Every row gives one point. The points of each table are mixes of a few directions, plus a little noise. How many directions does each table use, and how many do they share? Where both have some left over, give the other angles between the two spaces (their principal angles), to ten degrees, smallest first.
(in the rows, 128 means zero)

First, 6 rows:
[[167 133]
 [137 129]
 [132 128]
 [174 134]
 [ 82 122]
 [ 76 121]]
Second (7 x 2):
[[133 129]
 [166 133]
 [142 130]
 [187 135]
 [ 86 123]
 [ 85 123]
 [ 94 123]]
Directions: first 1, second 1, shared 1

First (4 x 3):
[[116 168 149]
 [154  96 139]
 [132 147 150]
 [112 101  74]]
Second (4 x 3):
[[100 128  81]
 [119 165 151]
 [140  94 114]
 [154 123 166]]
Directions: first 2, second 2, shared 2

First (5 x 4):
[[ 90 115 126 117]
 [160 120 147 150]
 [ 67 150 109  95]
 [149 117 102 121]
 [174 138 157 157]]
Second (5 x 4):
[[109 150  98 138]
 [161  89 178 118]
 [134 111 132 167]
 [108 149  97 146]
 [128 141 136  71]]
Directions: first 3, second 2, shared 1; angles 90

First, 6 rows:
[[130 152 132 146 130 150]
 [159 132 134 114  74  94]
 [ 99  78 114 104 168 112]
 [132  87 121  94 112  80]
 [122 143 129 144 143 152]
 [126 176 136 166 141 180]]
Second:
[[110 100 139 104 127 138]
 [ 81 115 187 141 174 141]
 [128 115 121 111 117 131]
 [136 115 110 107 108 129]
 [132 142 130 144 135 124]
 [121 104 126 102 117 135]
 [189 205  84 188 118  98]]
Directions: first 2, second 2, shared 0; angles 50, 50

First (8 x 8):
[[132 152 143 118 137 127 122  94]
 [137 181 161 106 147 125 116  53]
 [123  96 108 141 117 129 135 172]
 [129 129 129 128 128 128 128 127]
 [131 145 139 121 134 128 124 104]
 [135 168 153 111 143 126 119  71]
 [122  94 107 142 116 129 136 176]
 [116  58  84 158 102 131 144 227]]
Second, 8 rows:
[[115 139  97  90  77 127 153  89]
 [136 146 140 156 179  98  83 114]
 [118 148 108  98  94 104 168 107]
 [143 184 186 106 158 121 147  80]
 [131  99 128 156 144 133 114 174]
 [129 110 129 149 141 113 141 179]
 [128 102 126 134 119 154 128 154]
 [125  95 111 134 111 173  91 125]]
Directions: first 1, second 4, shared 1

First (10 x 9):
[[120 130 143 135 129 137 125 132 106]
 [115 150 130 122 130 142 113 138  79]
 [143 161 114 150 156 134 184 164 137]
 [135 152 108 128 140 129 148 144 129]
 [130  89 126 111 105 107  98  93 167]
 [140 132 129 149 145 129 171 144 155]
 [114 106 113  83  93 112  53  88 121]
 [137  83 163 155 126 120 152 113 177]
 [113  95 205 166 130 148 138 125 100]
 [131 182  52  80 126 120 101 139 108]]
Second (7 x 9):
[[117 182  77  85 124 134  86 139  68]
 [131 116 140 138 129 127 138 126 142]
 [121 157 100 105 126 132 106 134  96]
 [139  75 179 171 132 123 168 117 187]
 [122 151 105 109 127 130 111 133 103]
 [139  75 179 172 132 122 169 117 187]
 [125 141 115 117 127 129 117 130 114]]
Directions: first 3, second 1, shared 1

First, 10 rows:
[[ 78 135 128 185 185 102  89 101  81 177 127]
 [ 85 125 127 189 189 110 101  96 100 135 115]
 [154 130 140  95 104 132 157 130 137  93 133]
 [169 114 123  89  91 154 170 143 182  50 118]
 [153 122 125 102 101 146 149 140 160  93 124]
 [144 131 126 104 101 136 132 146 138 140 134]
 [119 131 143 139 150 110 138 102 105 104 128]
 [157 135 129  81  78 140 142 157 142 145 141]
 [115 125 102 142 121 142  91 154 138 193 126]
 [104 134 134 154 157 111 113 111  98 149 130]]
Second:
[[122 114 105 145 132 145 111 139 155 130 114]
 [107 127 139 159 170 110 129  95 106 100 121]
 [177 155 158  41  51 126 165 158 115 154 166]
 [109 100  82 172 148 156  92 144 176 132  98]
 [138 135 126 106 101 134 124 148 128 164 139]
 [ 99 129 111 161 147 126  86 134 114 194 127]
 [110 118 132 163 172 118 134  94 123  75 111]
 [155 145 163  83 103 113 170 118 106  98 149]
 [134 128 134 122 127 126 141 121 129 105 128]]
Directions: first 3, second 3, shared 3

First, 8 rows:
[[107 174  80 109 125 139 150 118 122 167 128 141 139  90]
 [125  81 153  69 142 183 130 147 118  95 154 136  99 129]
 [130 159 120 164 158 111 152 117 115 129 131 140 119  93]
 [ 90 152 126 131 113 149 165 104 130 154 119 146 130 104]
 [175 123 140 127 109  98  86 128 167  75 118 102 138 187]
 [124 144 114 138 145 147 117 120 101 171 127 134 144 118]
 [164  53 154 142 106  48  91 182 150  80 131  87 116 175]
 [109 139 138 143 126 150 135 107 121 153 118 138 138 127]]
Second:
[[126 128 124 122 126 128 132 129 126 134 130 127 130 128]
 [151 130 178 197 149 133  82 112 150  59 101 144 106 122]
 [140 129 155 166 139 131 103 119 140  91 114 137 116 125]
 [ 92 125  47  16  94 120 202 153  92 239 171 102 164 137]
 [135 129 144 150 134 130 113 123 135 106 120 133 121 126]
 [137 129 149 157 137 130 109 121 137  99 117 135 118 126]
 [142 129 159 170 141 131 100 118 141  86 112 138 114 124]
 [116 127 102  92 117 125 152 136 117 163 142 120 140 131]
 [113 127  94  81 114 125 159 139 113 174 146 117 143 132]]
Directions: first 6, second 1, shared 0; angles 30
